Each row of a before or after table is a point. One or more steps were done to the points. Then noise was added and the rows were shuffled. The steps act on how far a point lies along the listed directions, d1 being the first. What was done? A step turns or swaps two directions, mirrors them in a line or flattens them onto one, adds a multiple of one to another, or multiplies one. Angles are multiples of 10 degrees, from the lower direction toward the higher: turns from -170 to 170, lines from 10 to 170 but not 90. Use the fewest steps. Two steps may share a direction if one is a turn and the other turns, adds or multiplies; they go together, in the order done. Otherwise the lowest direction goes first.
In the rows, zero is written as 128.

Directions:
(1): [135  80]
(2): [176 135]
Before (8 x 2):
[[150 150]
 [160 149]
 [124 100]
 [157  76]
 [141 152]
 [ 62  80]
 [ 82  84]
 [139 120]]
After:
[[ 98 137]
 [204  93]
 [131 141]
 [154 135]
 [152 181]
 [ 94 145]
 [101 126]
 [186 111]]
Steps: turn d1 and d2 by 120 degrees

Directions:
(1): [105 134 191 135]
(2): [146  70 137 157]
(3): [ 86 136 107 177]
(4): [173 162 137 165]
Before:
[[187 175 154  50]
 [107 127 159 134]
 [ 70 137 118  77]
 [154 113 155 105]
 [189 154 146  61]
 [ 77 202 173 171]
 [162 115 133  98]
 [112 141 122  78]
 [162 108 121 180]]
After:
[[107 159 123  85]
 [125 118 118 107]
 [126  97 167 148]
 [126 148 193 189]
 [106 143 120  77]
 [100 136 129  69]
 [153 120 117 176]
 [111 148 117  89]
 [125  98 145 124]]
Steps: add 1 times d1 to d2; flatten d3 and d4 onto the line at 60 degrees

Directions:
(1): [193 149 174 126 124 135]
(2): [143 148 108 153 195 101]
(3): [ 94 176 154  79 144 120]
(4): [115 150 145 165  93  70]
(5): [132  72 155  99 145  84]
Before (12 x 6):
[[206  90 137 148 109 167]
 [132 200 138 113 159 136]
 [129 156 157 101 139  89]
 [169 176 118 124 194 135]
 [138  95  90 137  86 198]
 [148  53 118 150  87 173]
 [149 153 129 170 148  75]
 [155  34  97 135 108 155]
 [166 165 146 122 127 123]
 [121 167 130 121 142  93]
 [145 184 133 132 131 117]
 [144 151 143 113 149 117]]
After (12 x 6):
[[113 165 171 109  91  95]
 [126 127 135 120  72 121]
 [143 153 134 129  60 187]
 [138 137 113 141 228 115]
 [170 150 148 123  99 138]
 [136 163 156  76  83 183]
 [140 170  71 152 192 165]
 [131 119 111  98 232  93]
 [148 119 151 114 101 135]
 [144  96 155 118  79 109]
 [182 168 148 115 199 129]
 [145 166 132 137  74 147]]
Steps: turn d2 and d3 by 130 degrees; multiply d5 by 1.6

Directions:
(1): [115  76 168 131  88 124 116 192 132]
(2): [ 77 115 111 155 191  85 122 152 120]
(3): [165  96  72  93 159 161 107 162 132]
(4): [145 152 128 121 120  84  63 128 185]
(5): [145  80 184 117 176 136 125  88 151]
Before:
[[143 169  61 122 167 116 101 132 138]
 [155 139  63 108 113 120  66 163 150]
 [126 149 133 149 157  79 105  91 154]
 [132 139 142 129 191 111 146  70 122]
 [ 79 159  89 133 135  62  95 125 119]
 [141 140 118 129 160 149 170  84  98]
 [136 171 127 125 175 150 145  43 114]
 [152 120 101 110 213 122 115  97 148]]
After, 8 rows:
[[157  91 195 109 103 159 164 107 114]
 [127  78 204 118  79 173 139 149 112]
 [152 144  63 105 121  97  46 170 169]
 [140  85 166 124 105 159 167 147 100]
 [179 145 110  99  75 137  81 166 161]
 [157 133 165 128  93 115 115  98 156]
 [143 182 109 101  56 102  81  95 146]
 [186  83 149  93 125 179 126 126 139]]
Steps: turn d1 and d2 by 140 degrees; add -0.7 times d5 to d4

Directions:
(1): [192 136  75 117 150 113 109  99  89 121 148 182]
(2): [141 157  76 144 128 141 176  93 172 118  65 116]
(3): [162 147 114  84  83  78 105 120 156 157 146  72]
Before (13 x 12):
[[147 141 112 106 110 115 129 124 138 123 129 139]
 [166 123  92 129 125 137 125 134  88 134 118 167]
 [ 92 118 181 118  90  93 129 157 167 145 136  45]
 [127 104  78 165 156 172 157  84 101  99  98 182]
 [ 69 132 134 152 169 181 152 139 141 111  49 120]
 [182 112  62 176 195 161 167 107  81  91 124 249]
 [ 34 121 208 176 136 205 162 163 136 110  81 128]
 [108 119 163  99 126  98  75 139  95 145 178 127]
 [150 122 173  81  93  65  98 153 133 165 184 111]
 [161 169  69 152 151 134 179 112 151 102  65 129]
 [114 141 163 124 119 112 135 140 130 136 138 106]
 [156 148 107 118 116 112 121  88 123 139 134 140]
 [ 91 107 186 145 106 140 134 155 125 131 124 126]]
After:
[[126 155 133 134 125 122 157 120 143 128 110 112]
 [129  87 119 130 135 137 103 113  74 120 165 169]
 [134 170  90 156 135 173 180  91 155 109  47 141]
 [127 129 150 118 118 116 104 114 106 142 159 142]
 [122 136 127 150 106 140 168 119 157 126  76 119]
 [102 130 174 121  99 106 156 149 178 149 115  92]
 [194 142  92 120 163 103 105 131  73 110 159 179]
 [133  75 171 135 148 123  97 175  65 128 211 189]
 [129 105 146 120 110 133 105 168  86 145 144 141]
 [133 130 133 108 115 119 119 137 125 124 142 145]
 [ 62 132 167 127 116 127 132 136 157 140 111  81]
 [138 150  93 144 120 115 177 103 180 122  74  87]
 [148 149  72 123 172 147 127 105 114 115  73 151]]
Steps: turn d1 and d2 by -90 degrees; multiply d3 by 0.4

Directions:
(1): [171 130 162 160  86 115 134 170 146 137 174 106 122 126  33 130 104 108]
(2): [100 138  66 114 155 132 134 122 144 162 138  90 199  96  85 127 181  90]
(3): [155 167 153 157 133 120 151  83  96 153 146  75 105 129 136  59 179 169]
Before (9 x 18):
[[ 83 114  61  75 153 160 120 121 133 130 101 150 206  99 136 167 161  99]
 [ 99  99  93  97 129 135 102 132 158  91  74 187 131 157 185 166  99 140]
 [188 128 212 139 102  98 102 115  88  96  81 193   7 179 213 116  62 169]
 [104 122 141 106 127 127 127 141 139 134 122 131 117 111  93 147 131 122]
 [119 122  97 111 146 149 132 109 103 150 113  89 150 113 128 127 180 131]
 [123  87 130  99 152 128 105 143 152 115 105 148 123 148 184 153  63 135]
 [164 158 174 175 126 106 135 117  96 137 158 112  95 120 143 110 127 156]
 [131 178 180 161 134 102 137  69  67 160 165  66  98 116 114  40 177 168]
 [113 165  85 150 139 139 155  81 131 163 129  76 156 112  94  77 182 120]]
After:
[[159 122 165 136 115 142 128 118  91 125 120 110  81 144 145 120 132 162]
 [113 161  34 107 177 106 122 101 137 208 123  66 220  82  67 105 225  55]
 [127 125 152 105 127 154 124  96  87  96  90 178  93 148 221 130 123 180]
 [ 89 132  65 101 159 133 121  86 136 126  79 137 156 139 194 120 165 155]
 [169 146 184 175  83 129 145 118 125 116 133 128  58 156 110  95  91 156]
 [149 151 134 165 127 107 131 145 125 157 175  97 150  96  78 132 137 108]
 [ 99 119 144  98 128 126 125 135 132 122 107 146 106 118 120 150 124 128]
 [157 164 199 176  93  97 127 127 100 155 194  73 102 111  26  76 128 131]
 [103 111  87  93 184 132 116 107 145 148 108 108 167 125 180 122 129 132]]
Steps: turn d1 and d3 by -50 degrees; multiply d2 by -1

Directions:
(1): [ 74 190 122 125 171 135 161 122  99 148 137 152 135  99 129 138 155 118
  39  89]
(2): [ 89 130 120  79 143 135 117  87 134 124  75 183 140 146 108  78 126  54
 173 113]
(3): [109 125 130  30 111 141  99 100 121 165 136  70  64 142 126 123 117 159
 112 108]
Before (12 x 20):
[[127 106 115 156 139 126 136  96 134 105 111 184 159 150 128 113 138  92
  150 139]
 [125 145 133  86 162 126 119 101 120 151 126 117 132 134 109 112 140 114
  116  93]
 [185 102 150 136  84 114 130 127 145 119 142  96  98 129 135 124 115 146
  181 144]
 [104 139 109 208 163 126 157 117 140  68  71 242 188 128 115  94 138  43
  191 161]
 [120  93 139  70 109 123  72  93 138 140 101 111 119 172 122 105 119 113
  175 133]
 [106 144 127  55 117 167 104 118 134 158 132  87  79 133 114 139 135 154
   94  74]
 [109 150 132  43 113 145 103 113 124 148 145 103  82 137 132 144 136 152
  107 102]
 [147 140 116 172 144 116 159 123 112 110 103 214 181  99 127 104 163  83
  112 123]
 [193  87 141 121  80 105 112 150 151 152 202  40  74 130 136 162 123 217
  118 140]
 [112 165 121 249 181 123 171 165 125 102 149 208 207  92 124 118 161  91
   94 153]
 [131 118 140 198 142 124 135 145 132  89 109 161 177 132 134 108 111 100
  152 156]
 [181 114 134 189 111 121 130 170 137  91 115 117 161 145 136 147 120 169
  143 135]]
After:
[[ 73 198 122 204 200 129 179 153 107 133 157 197 187  82 125 123 168 103
   43 126]
 [140 139 148  81 100 128 136 111 125 152 156  77  72 119 136 134 126 161
  112 105]
 [159 111 137 128 141 117 112 116 139 121 110 137 155 141 108 109 130  99
  180 126]
 [ 14 209 102  97 202 147 164  68 101 125  74 228 140 118 110  91 156  39
   83  92]
 [121 163 116 141 153 123 165 104  99 125 106 211 165  96 126 103 167  80
   75 103]
 [ 81 136 112 105 157 136 138  73 117 129 113 180 134 147 120 110 149  91
  105 110]
 [172  93 135 125  85 127 103 141 153 101 133 125 118 155 134 140 120 136
  204 154]
 [ 68 172 140 117 170 140 146 119 101 134 121 144 139 116 130 115 126 108
   63 107]
 [195  90 145 133  76 100 112 161 153 156 218  19  68 127 147 178 124 241
   98 138]
 [124 162 133 117 136 138 138 152 110 136 138  85 114 128 137 158 135 193
   50  89]
 [181  81 132 148  87 147  92 151 170 106 117 115 125 150 113 130 116 137
  202 134]
 [106 104 141  50 119 128  69  88 137 150  91 116 114 170 118  97 119 102
  165 126]]
Steps: mirror d1 and d3 in the line at 130 degrees; multiply d2 by 1.3

Directions:
(1): [166 119 107 163  93 108 144 183 135 148  91 136 131 135 153 110 123 173
 133 127  82 200 125 230 127  85 173 143  97 105 136 146]
(2): [ 91 118 147 162 108 170 159 113 136 110  85  97  53 117 135  98 134 175
 125 178 100 111 128 142 178 141 127  50 150 151  63 106]
(3): [160  41 160 131 156 123 138 131 151 118 121 139 194  44 122 104 145  82
 130 189 134 147 153 125  99 127 172 124 128 165  87 111]
Before:
[[ 75 141 127 144 139 133 142 113 142 127 116 118  85 123 128 117 134 144
  132 132 103 126 101 131 161 131 115 107 141 116 102 126]
 [ 85 128 151 166  87 172 159 110 108 134  81 126  71 128 144 111 116 191
  119 172 110 105 107 161 185 122 130  58 167 150  75 117]
 [114 142 143 138 135 150 139 125 135 121 155 111 105 128 124 137 136 131
  137 121 145 105 146 113 136 139 106 124 144 131 143 132]
 [144 113 148 107 147 103 136 136 133 129 133 140 171  96 132 123 153  81
  141 116 132 122 137 104 106 121 141 144 140 137 129 128]
 [181  28 159 141 160 110 130 137 167 125 107 147 232  27 133 103 147  82
  128 213 122 165 161 155  68 111 190 147 119 160  90 107]
 [137 102 140 103 164 122 112 115 118 141 153 128 190  79 123 135 138  85
  132 107 148 106 121  93  87 134 146 159 131 141 156 132]
 [134 162 119 143 109 124 141 152 138 138 115 141 113 175 132 138 106 158
  111 110 106 123 133 152 153 128 130 113 114 136 132 134]
 [ 81 218 121  80 155 134  85 103 114 131 168 123  99 205 110 169 105 130
  126  81 161  59 106  51 150 141  83 136 154 117 163 154]]
After (8 x 32):
[[158 106 140 133 136 119 142 148 151 130 124 151 168 121 123 131 116 115
  113 140 123 126 150 133 125 130 156 121 115 162 114 122]
 [131 119 147 140 141 142 139 136 141 123 152 123 133 107 123 133 138 115
  142 129 146 124 151 124 123 129 124 133 138 136 143 133]
 [161 109 132 106 139  94 106 135 101 159 157 186 232 112 128 156 116  84
  124 110 163 141 119 129  83 100 147 196 128 127 171 147]
 [ 89 162 130 137 117 159 135 111 108 136 113  93  69 136 139 127 129 171
  128 105 113  89  99 127 153 138 116  99 142 126 133 131]
 [125  76 173 122 171 142 127 121 158 110 116 124 157  70 114 107 137 107
  127 205 131 109 142  99 136 129 170  87 157 177  60 121]
 [102 172 132 125 110 127 149 135 117 128 114 118  84 151 144 122 139 141
  138  98 109 103 122 118 152 123 108 108 150 122 127 128]
 [ 89 249  84 130  93 131 102 119 108 147 126 115  58 237 145 163 105 199
  121  66 114 106  99 148 147 120  72 147 127  75 186 146]
 [117 113 127 122 162 100 123 122 142 137 146 145 169  98 121 131 133  90
  136 121 125 151 109 120 114 122 135 164 123 115 132 134]]
Steps: multiply d1 by 0.4; turn d2 and d3 by 170 degrees

Directions:
(1): [116 137 162 101 138  44 105 124 119 166 118  90  99 134 102 136  77 159
 134  82 115  53  94 108  67 116 148 129 130 174 183 139 164 171 142 136
 171 100 148 171 183 194 105 143 104 143 151 109 104  89 128 160 102 123
 180  79 127 108 201 154 150 180 130 118]
(2): [ 50 103 100 180 153 106 131  64 138 120 129 102 134  78  67 159 107 142
 135  70  79 119 120  53 134  89 165 140  74 102 123  75 102 123  99 158
 174 107 136 146 104 118  92 139 159  73  90 103 125 125 115 158 137 126
  73 132 128 178  96  90 183  80 109 133]
(3): [172 125 166 138 109 186 142 125  90  91 183 105  94 119 163 118 113 175
 138 106 138 171 240 112 135 112 151 159 102 190 139 103 104 117 144 140
 131 131 134 146 139 104  86 141 134 135  53  83  65 108 120 200 179 156
 113 131 129  77 159 130  81 167 120 127]
Before (12 x 64):
[[115 130 167 107 116 100 120 121  99 139 159 101  83 103 118 119  78 177
  156  81 123  74 171  65 104 114 158 144 120 159 163 112 152 177 151 147
  166 112 152 156 176 177  80 153 129 133 107  63  73 113 123 198 132 139
  143 101 126 105 195 126 121 174 115 117]
 [ 83 128 114 122 148  89 114 119 146 155 104 142 147 139  92 124 147 104
  124 151 109  96  53 158 126 161 111 105 121 107 124 141 124 121 119 136
  134 129 135 110 118 153 136 102 143 124 166 144 172 153 147 104  88 118
  131 120 132 146 116 107 157 119 112 139]
 [175 153 122  95 111 154 120 174 150 125 122 162 171 169 192 109 172  95
  126 207 170 154  97 178 150 181  91 105 166  96 103 172 119 127 126  95
   78 134  99 104 126 115 189  95 114 164 161 164 164 162 131  85 127 125
  158 144 131 147 101 139  94 121 136 119]
 [108 125 143 115 139  72 104  93 130 159 111  94 100 120  96 145  88 155
  131 107 102  55  77 120 103 127 155 126 124 139 163 132 156 165 126 114
  175  90 145 152 171 167 126 134 110 137 160 122 131 114 134 162 104 109
  153  89 139 113 160 135 139 153 105 134]
 [167 121  81 149  95 217 152 158 152  98 112 210 179 138 139 108 223  62
  104 217 160 198 131 176 198 159  94 112 142  38  79 129  77  71  92  95
   46 154  74  56  71  57 168 112 152 115 120 169 181 196 114  67 137 124
   74 177 138 163  22 110 115  63 131 137]
 [102 110 137 162 132 139 139  89  98 127 143  74 102 103 110 165  99 160
  139  54 103 119 155  68 136  79 162 130  75 146 156  96 103 117 117 140
  158 125 133 136 122 140  96 161 141 113  87  90 106 123 131 160 163 154
  109 128 127 136 140 100 151 123 116 143]
 [ 67 106 110 152 168  91 133  84 131 127 100  74 149 116  59 176 130 141
  137  96  79 123 100  89 151  84 144 137  96 105 148 109 115 116 107 155
  175 106 145 150 123 144 108 120 171  94 117 126 134 137 124 163 135 115
   89 134 131 164 121 104 172 109 119 152]
 [ 60 121 111 157 148  51 113  78 124 159  88  99 138 102  64 173  94 121
  140  71  84  67  65  49 100 105 152 128 118 111 143 110 141 144 101 164
  181 100 150 156 115 156 105 124 127  85 138 131 134 100 123 123  84 124
  114 104 137 161 125 113 187  77 118 131]
 [210 157 137  96 107 170 147 186 110 121 108 181 137 183 174  94 158  95
  131 221 207 179 131 210 129 173  69  95 173 121 130 183 136 123 138  99
   74 155 107  63 105 107 189 120 102 156 173 162 135 127 145  65 114 125
  154 149 115  88 136 169  71 131 138 118]
 [ 58 120 100 128 177  46 120  79 152 169  83  88 149 112  60 161 119 116
  140  95  86  72  58  88 101  88 157 115 112  89 135 116 123 123  89 123
  183 124 131 165 115 167 100 126 123  70 168 137 141 112 122 124  95 103
  114 117 127 185 128 132 196 112 119 109]
 [ 94 130 121 108 150  88 107 134 151 147  65 178 163 159  95 113 130  68
  136 164 128 109  18 177 123 150  97  77 175  63 124 154 172 142 122 116
   96 112 114  98 110 158 187  94 132 168 204 203 193 145 127  52  77 107
  133 131 125 149 118 142 165 104 154 127]
 [115 114 129 133 148  88  99 117 137 150 122 112 137 141 106 145  97 115
  121 112 110 102  80 114 105 127 130 120 124 111 150 122 152 127  99 124
  140 104 141 134 136 153 134 125 120 124 144 138 134 112 139 122 115 114
  150 114 130 151 136 142 147 125 126 127]]
After:
[[205 155 149  85  99 172 122 181 128 115 145 151 147 176 212 101 160 115
  128 194 180 163 147 179 143 178  97 119 163 134 118 170 118 129 141  97
   79 138 103 117 141 120 174 101 109 177 133 143 130 147 126 120 144 137
  169 137 132 115 131 150  66 157 137 119]
 [249 159 196  52  76 120 116 210 103 152 128 150  94 191 175  87 138 137
  113 174 191  92 147 204  82 164 110 124 182 191 192 189 152 149 158  88
   84 124 110 131 201 174 135 136  76 199 152 127 100 112 122 143 111 134
  216  84 138  41 212 198  72 230 146 110]
 [189 125 179 129 111 231 141 137  88  69 167 153 112 146 176  86 122 140
  152 148 160 213 235 165 152 132 127 135 134 161 127 113 119 110 150 130
   78 130 117 111 113  91 124 111 146 184  69 134  89 124 118 168 177 158
   94 152 125  57 152 141  62 163 143 129]
 [ 40 114  86 156 132 108 129  89 144 134 118 142 140  75  72 139 128 111
  149 110  98  93  95  54 155 114 140 121 111  43  98  91 124 148 105 147
  153 123 129 112  99 135 120 130 160  82 132 105 152 163 122 118 109 116
   80 146 121 199  85  78 176  64 109 132]
 [102 104 107 170 129 173 127  67 131  98 140 116 122  90 109 149 131 140
  128 125 100 144 148 105 174 117 158 142  92 101 108  88  98 112 102 122
  152 112 128 120 105  84 123 127 150 101  97 117 135 146 126 168 155 121
   66 144 143 138  79  92 123  91  90 147]
 [125 116 138 148 147 151 147  81 101 109 158  74 115 100 126 141 118 169
  153  85 108 150 214  81 131  74 182 152  80 153 132  84  86  93 106 134
  168 136 129 169 114 115  56 139 139  78  66  89  66  97 113 202 172 142
   76 134 128 123 143 130 124 150 107 110]
 [111 119 140 175 126 139 131  77  90 110 147  86 111  92 113 159  96 159
  150  64 101 137 192  40 126  93 169 162  91 158 133  84 105 117 112 172
  168 112 151 161 108 110  72 134 140  92  54  93  74  93 116 185 141 152
   82 123 143 113 133 109 126 100 111 132]
 [ 74 114 121 148 146  89 125  91 114 156 109  79 112 107  83 171  94 138
  133  55  92  78  88  74 118  86 154 110  90 122 162 114 123 134 115 134
  165 115 135 132 130 170 110 156 129 114 134 109 138 125 134 125 130 141
  126 118 127 159 136 104 182 112 122 142]
 [144 127 158 129 121 170 131 121 103 111 168 126 111 133 143 109 140 152
  133 138 127 156 186 152 145 150 131 139  97 168 129 120  96 103 138 144
  125 140 134 122 121 119  95 116 149 135  81 101 105 133 137 177 147 149
  111 130 134  89 140 112  92 161 106 137]
 [104 111 144 135 157 100 129  94 109 122 126  59 126 123  83 168 115 171
  140  84  92 125 148  91 136  80 155 148  96 158 168 110 123 126 125 157
  179 104 152 168 147 151  89 128 159 110  96 104  94 118 123 205 149 130
  109 120 131 120 161 118 142 154 119 144]
 [138 108 128 156 137 156 118 110 119 110 159 110 131 127 133 141 112 131
  124 116 115 164 163 108 136 120 143 135 100 123 134  97 117  98  99 130
  128 117 136 124 116 107 115 127 137 112  84 119 110 120 130 155 160 130
  112 135 130 140 116 131 117 117 118 130]
 [210 157 135 100 110 175 149 188 111 122 107 183 141 182 173  94 162  95
  130 218 205 185 132 206 131 174  67  96 171 118 127 181 135 118 138  98
   72 157 105  59 100 104 192 117 104 157 173 163 138 129 146  66 115 122
  152 150 117  92 130 167  71 127 137 120]]
Steps: turn d2 and d3 by 160 degrees; turn d1 and d2 by 130 degrees
